Each row is a point. A path goes straight from each point to the next, and from the last back to the first. The post is the endless flat space through its rows: a point in 2 columns, a line in 3, a plane in 4, and so on, so that a path can go around it. How many times does the path go around the post? Going back the other way cancels.

Post:
0:  18  15  24
1:   4  13 -44
Path (13 x 3):
0:  17  60   1
1: -29  42   5
2: -49   8  -4
3:   5 -27 -34
4:  48 -16  -5
5:  21 -20  11
6: -42 -17 -16
7: -20   5  22
8:  11 -10  34
9:  28   5  11
10:  47  15 -41
11:  12  37  12
12:   8  30  37
Times around: 1

Post (5 x 6):
0:   7  -2  15   2  -2 -18
1:  -1 -12  11  -5   0   5
2:   1  -1   6  19  -4   0
3:  -3   3  -3  -8 -23 -15
4: -15  -7   2  13  60  11
Path, 10 rows:
0:  13  -9 -17   7   3 -15
1:   5   0  -8   3  10  -1
2:  11   5   0   8   8   1
3:  35  -6   5  -2  -3 -25
4:  12  -9   5  37  16 -19
5: -14  -6  -2  28  15  -8
6:  -7 -13  21  -6   4   3
7: -18  15  13  15   0   4
8:  -8   4  20  11 -22 -39
9: -15 -16  -3 -10  13 -14
Times around: 0

Post:
0:   3 -10   7 -38   4 -34 -24 -27  41
1:  -2 -13  11   9  -7  41  13   4  23
2:   6  20 -18 -34  34 -52 -11   2  39
3: -13   0  23  -2  -7  22  28 -25 -22
4:  27  14  -9  -5  26 -36 -44 -17  27
5:  24  -3  54 -15   9  45  22   7  -3
6:  -6   6  -4 -28   8 -50 -53   9  20
7:   1  10  59  22 -17  16  45  -3   9
Path:
0:  -3   9   9 -46  44 -16 -18 -21  15
1:   7  10  60   0   1  13  17  15  31
2: -19  12  33 -27 -21   4  15  -1   9
3:  24   4  50  -3  -8  28   5   3  34
4: -37   6  -5 -10  11   4 -19 -15  24
5:  -1 -16 -10  -1  32 -20 -31 -17  49
6:   5 -19  19 -24  18   1   0 -18 -30
7:   5  17  33 -54  11 -59  16 -20  -8
8:  20  -3  27   9  12  -6   3  21  -2
9:  27  -2  37   4  15 -12 -19 -18  40
10: -25  19  12 -25  15 -10  -6  18  20
11:  11   3  21 -14   4  35  19   3  25
12:  20  20  53 -58   8 -33   8  -4 -19
13:  43  12  31   9  25   0  34  19  23
14:  -8 -23 -11 -32 -23  10   1  21  -5
15:  21 -16   1  -2  13 -26  21 -10  15
16: -33  -7  23  -5   6 -47  -5 -18   9
17: -24 -19  50 -25 -18  11 -12 -12  17
18: -20  34  44  -9 -13  12  24 -21  18
19:  36  40  -8 -54  15 -41  19 -38  36
20: -13  -6  22 -39  -3  36 -18   9   4
21:  19   6  52  36  27  -5 -31   3  56
22: -30  -2  55 -21  24 -17  29  19  41
23:  17  25   9  12  23   4 -36  28  21
24: -10  22   0  10 -15 -47 -15   0  53
25:  -8   4 -13  -6 -20  -4  -1   5  37
26:   6  15  19 -14  -2   9 -41 -15   7
27:  24  20  21 -11  29   3 -45   4  45
28:  22  16  33 -22  -9   0 -21 -29   2
29:  18  -7 -19 -17 -10  10  31   9   4
30:   1   1  24   5 -24  -7  19 -22  26
31:  46  39  56 -18  19 -23 -33 -12  30
Times around: 1

Post, 11 rows:
0:  -3 -10   5  24  -5 -34  15 -14  -8   2 -20  11
1: -13 -26   0  -4 -11 -19  11  21  14  10 -19  -5
2:  -1  25  13   3   0   5   4 -13  -7  -7  27  -6
3:   3  19   6  17 -19  10  -4  -1  -9 -14   0   7
4:  19 -24  11 -23  -5  -1  -4 -13 -25  20  22 -10
5:   1   8  27  -9 -17 -22  -6  20  -6  -8 -18  -6
6: -11  29  15  -6  -3  10  11  24   0   4 -20  -8
7:  16  15   7  10  -4  29  25  18   8 -13  -9 -14
8:  29  12 -14  20  23  -6  -6  16 -54  -8 -15   3
9:  -2  17  22  25   8 -22 -19   9 -12  -6 -30   3
10:  -7  -4  25 -12  -9 -18   8   5   8  12   8  14
Path (23 x 12):
0:  25   7   0 -14 -10  -7  18  -6 -29  27  -7  -7
1:  15   9  30  35 -16 -18  -4   4   3 -26   0  13
2: -33  12  23   0 -12   3   9  -9 -13  21 -14   5
3:  53  -8  48  46 -11  16  -4 -60 -12 -27   2  -9
4:   9  -1 -18  14   5 -13 -12  49  -3 -15 -40  21
5:  -6 -20  -5  -6 -11 -16  -4  -3  -2  24 -10  -3
6:  15   3  14  33 -13 -32  40  18   4 -13 -33  21
7: -18 -26  18 -21 -29 -27  19  16 -18  22  -2  -7
8: -18  -1   2  28  -5  -3  20 -47 -34  13 -25  17
9: -28   4 -20  10  18   7  38  10   2   0 -26  -3
10: -10  14  28  20   1 -21  15  -2  16 -16  23  22
11: -31  36  29  28  15 -21  29 -11   2  11   8  -2
12:  10  18   9  11  -4   9  -9  27  -1  -3 -21 -11
13: -16  -1 -19   6  -3   1   3 -19  -1   1   8 -26
14:   9  -5  21 -31 -14  15   1  40   3  -2 -35  -9
15:  -4 -13  28  -6   8   0   0  35  -8   2 -10  21
16: -43  16  15  31   6  -2 -38   7  16  -2  16   5
17:  16  20  16  -4   7 -16  -3  23 -10   8   4 -11
18:  25  -5  11  21 -26  -3   9 -31  -5   7 -17  10
19:  31   9   9 -17  14 -17  34  26   6 -18  -6  19
20:   6   0   6  -7  -4  27  -5  10  -9 -10  11   6
21: -16   5  26   6  -9   7  10 -15   0   4 -39   3
22:  26  19  16  -7  22  -1 -15  39   8 -17  -8  10
Times around: 0
